Each wall is flat, endless, passes through zero and stands at right angles to its row. A trip goes straight from one point to another. List the walls that it crosses, first one first.

Walls:
(1): [ 2.5 -3.3]
(2): [5.6 2.6]
(3): [-3.9  3.0]
(4): [ 5.7 -1.0]
(5): [ 1.9 -2.1]
(6): [-1.5  4.6]
(7): [1.3 0.3]
(8): [3.4 0.5]
Trips:
[ 2.1 -1.2] to [ 1.6 -1.9] -> none
[-1.8  2.1] to [-1.6 -4.0] -> 6, 1, 5, 3
[ 3.3 -0.4] to [2.3 6.1] -> 6, 1, 5, 3
[-1.1  2.7] to [1.3 5.3] -> 7, 8, 4

Walls:
(1): [ 1.2  1.2 -0.4 -2.1  2.8  3.2  4.7  4.6 -1.3]
(2): [ 7.5  5.4 -3.4 -1.2  3.4 -3.0  0.7 -2.4 -1.8]
(3): [-0.1  0.5 -0.3 -1.0 -1.5 -2.1 -2.8 -0.3  2.9]
(4): [ 2.7 -1.2  3.5 -2.8 -3.2 -3.0  3.6  0.4 -0.7]
(5): [-1.9 -0.7 -0.8  2.4  2.1 -1.8  1.6 -1.6  0.5]
(6): [-3.2 -0.4 -1.6 -0.9  7.9  2.2 -3.6 -2.6 -1.7]
(7): [5.4 0.9 3.2 0.6 0.4 4.5 4.1 0.8 4.1]
(8): [-2.1 -2.8  3.3  3.0  1.6 -5.3 -0.2  4.1 -1.6]
(9): [-2.1 -2.3  3.9  4.4 -1.1 -3.1  0.5  1.5  2.4]
Trips:
[ 0.6  1.6  1.6 -3.0 -2.5 -2.6 -2.1  0.4  2.8] to [-3.2 -0.1 -0.1  0.7 -2.6  4.2 -3.0 -1.5 -0.6] -> 2, 4, 9, 6
[ 0.1 -1.3  1.0  2.8  2.7  8.2 -1.8  1.1 -2.0] to [-1.3  1.2 -2.9  0.4 -1.6 -4.9 -4.5 -2.2  1.6] -> 1, 7, 3, 5, 2, 9, 8
[ 3.0 -1.5  0.8  2.2  5.2  2.8  2.3 -0.4 -4.5] to [-1.3  3.1  0.8  0.0 -0.2  1.0 -2.4  5.2 -3.4] -> 5, 7, 2
[ 0.6 -2.3 -2.7 -0.2  3.1 -0.8  2.3 -0.5  2.8] to [-2.2  5.1 -2.8  0.9 -0.1 -7.0 -0.8  0.4 -4.7] -> 8, 7, 3, 1

Walls:
(1): [-1.0  1.5  0.0 -1.0  0.9  0.6  2.9  0.1  1.2  2.9  1.5  1.0  1.0  0.1
  3.2  2.4  3.8  2.6  1.0  1.3]
(2): [-2.8  0.9 -2.7 -3.1  4.9 -4.3  0.9 -3.5  2.7 -0.5 -1.1  3.8  3.0  2.1
  0.1  0.2  5.3  0.1  0.3  1.2]
(3): [ 0.2  0.2 -3.2 -1.7 -0.8  1.6  2.2  2.9 -0.1 -4.0 -0.1 -0.5  3.0 -1.5
 -2.3  1.4  1.7 -1.5 -4.3  1.2]
(4): [ 2.2  2.1 -1.4  2.6  3.1 -4.0 -7.2 -3.8  2.8  4.0 -1.2 -5.2  2.8 -2.7
  0.5 -4.6  2.9 -1.6 -5.7  1.3]
(5): [-6.7  2.2 -2.1 -0.9  0.3  1.0  1.4  2.4  0.5  1.4  3.3  2.5  2.7 -1.2
  5.7  1.1  0.4  3.7 -3.0  0.0]
(6): [-4.0  1.4  0.5 -4.0  0.6 -0.5 -1.5 -2.3  1.5 -2.4  2.1  1.6  1.9  1.7
  2.3  3.5 -1.6  4.3  0.3 -0.5]
(7): [ 3.5  4.1  1.6  1.1 -1.1  1.6  2.1 -7.0  0.6 -3.7  1.1  1.8  2.2  1.3
  0.3  1.7 -1.9 -2.8  7.0  3.0]
(8): [-2.1 -2.7 -3.2 -3.3 -3.1 -2.7 -4.3  4.4 -3.6  0.0  2.0  3.7  3.7 -0.6
 -4.8  0.2  2.7 -3.7  1.8 -0.2]
(9): [-0.3 -2.0  0.3  1.8 -0.6  3.7 -3.6 -1.9  4.0  0.3  1.0  1.3  1.1  4.1
  0.8  0.1 -1.6  4.0 -0.3  0.8]
(10): [-2.0 -0.3  3.5 -2.7  1.2  4.4 -3.6 -1.0 -5.2  3.7 -6.1 -4.1 -0.1  3.3
  0.8  1.3  1.7 -1.3  1.6  4.7]
Trips:
[ 2.5  0.9 -0.5  3.1  7.1 -5.3  1.3  2.1  0.7  1.2  1.2  5.5  1.3  0.0
  1.0  1.5  4.4  0.0 -1.4  1.6] to [-1.5  0.5  0.7 -0.9 -2.6 -3.2  2.2  3.4  3.0 -2.0  3.3  1.0  0.6  0.6
  4.0  2.7 -3.0  1.6 -1.4  1.7] -> 6, 4, 8, 9, 2
[ 4.9  2.5 -0.2  3.2 -5.6 -2.9 -2.6 -1.8 -0.9  1.8 -0.8 -1.6 -1.6  2.2
 -6.0 -1.2 -0.1  7.0 -2.4  0.4] to [-3.6 -1.0 -3.7  1.3  3.8 -0.9 -1.7 -6.6 -6.0 -3.8  1.3  2.4 -3.7  2.1
 -1.5 -0.5 -3.3 -2.7  2.0 -2.7] -> 7, 8, 6, 2, 4, 9
